Each row is a point. The last column is the point's height on a tilted bowl or saddle (a function of degree 2), plus a little noise. Along how many of its main directions does it bend up, bend down or stay straight?
In the rows, zero is written as 128.

Points, 15 rows:
75 94 152 109

89 114 114 116

107 125 83 99

124 106 133 107

156 105 94 104

156 196 103 92

147 121 131 111

144 124 129 111

175 99 174 84

139 127 86 99

77 115 133 115

142 136 149 104

96 58 154 91

85 136 184 61

144 95 117 107
Directions: 1 up, 2 down, 0 straight

Points (27 x 5):
124 162 162 156 99

130 71 131 134 123

188 120 178 116 84

130 127 153 152 126

105 127 174 93 162

122 149 148 162 115

125 159 135 100 137

133 163 103 129 115

121 134 136 129 136

117 112 111 107 130

82 180 152 108 121

156 159 109 147 126

132 174 58 143 82

57 150 163 191 14

117 125 131 137 136

119 166 124 125 119

85 138 121 79 141

116 107 96 139 130

149 145 108 75 111

108 118 142 78 159

113 138 139 80 157

141 168 115 67 116

96 129 104 131 118

131 139 133 123 136

171 125 147 177 132

82 175 136 64 161

216 105 111 187 170
Directions: 1 up, 3 down, 0 straight

Points (43 x 7):
164 114 161 107 114 146 123

87 155 117 185 139 173 184

56 163 181 89 96 106 196

80 123 87 134 164 129 149

149 116 112 109 108 118 115

83 95 82 179 168 124 197

92 127 143 143 192 186 114

141 113 93 107 124 152 111

128 107 131 124 123 74 128

126 114 151 131 142 148 113

104 147 131 91 102 114 128

113 122 160 140 176 153 106

115 144 131 147 59 146 75

131 125 125 99 175 116 110

141 154 91 146 193 90 71

155 119 140 89 126 112 147

188 162 92 87 103 152 191

88 109 129 120 158 174 133

145 125 168 67 134 165 161

94 118 122 126 191 183 112

169 136 81 118 95 137 142

181 145 122 162 150 129 136

115 140 97 139 112 122 132

157 191 87 155 157 99 150

103 183 143 122 122 89 147

57 57 150 169 204 102 205

161 124 93 105 125 115 133

151 129 146 122 117 130 124

144 148 128 154 91 114 128

118 143 154 187 103 82 132

152 193 110 94 142 115 155

141 109 128 164 130 84 108

147 95 133 132 116 105 101

114 116 83 116 124 152 116

169 150 194 152 121 120 134

124 167 106 91 107 172 106

116 133 91 105 88 147 86

108 90 86 127 86 108 94

127 162 135 87 126 107 151

100 139 74 104 137 138 118

143 170 176 162 116 72 143

144 116 119 212 173 138 116

122 104 151 183 114 122 109
Directions: 2 up, 2 down, 2 straight
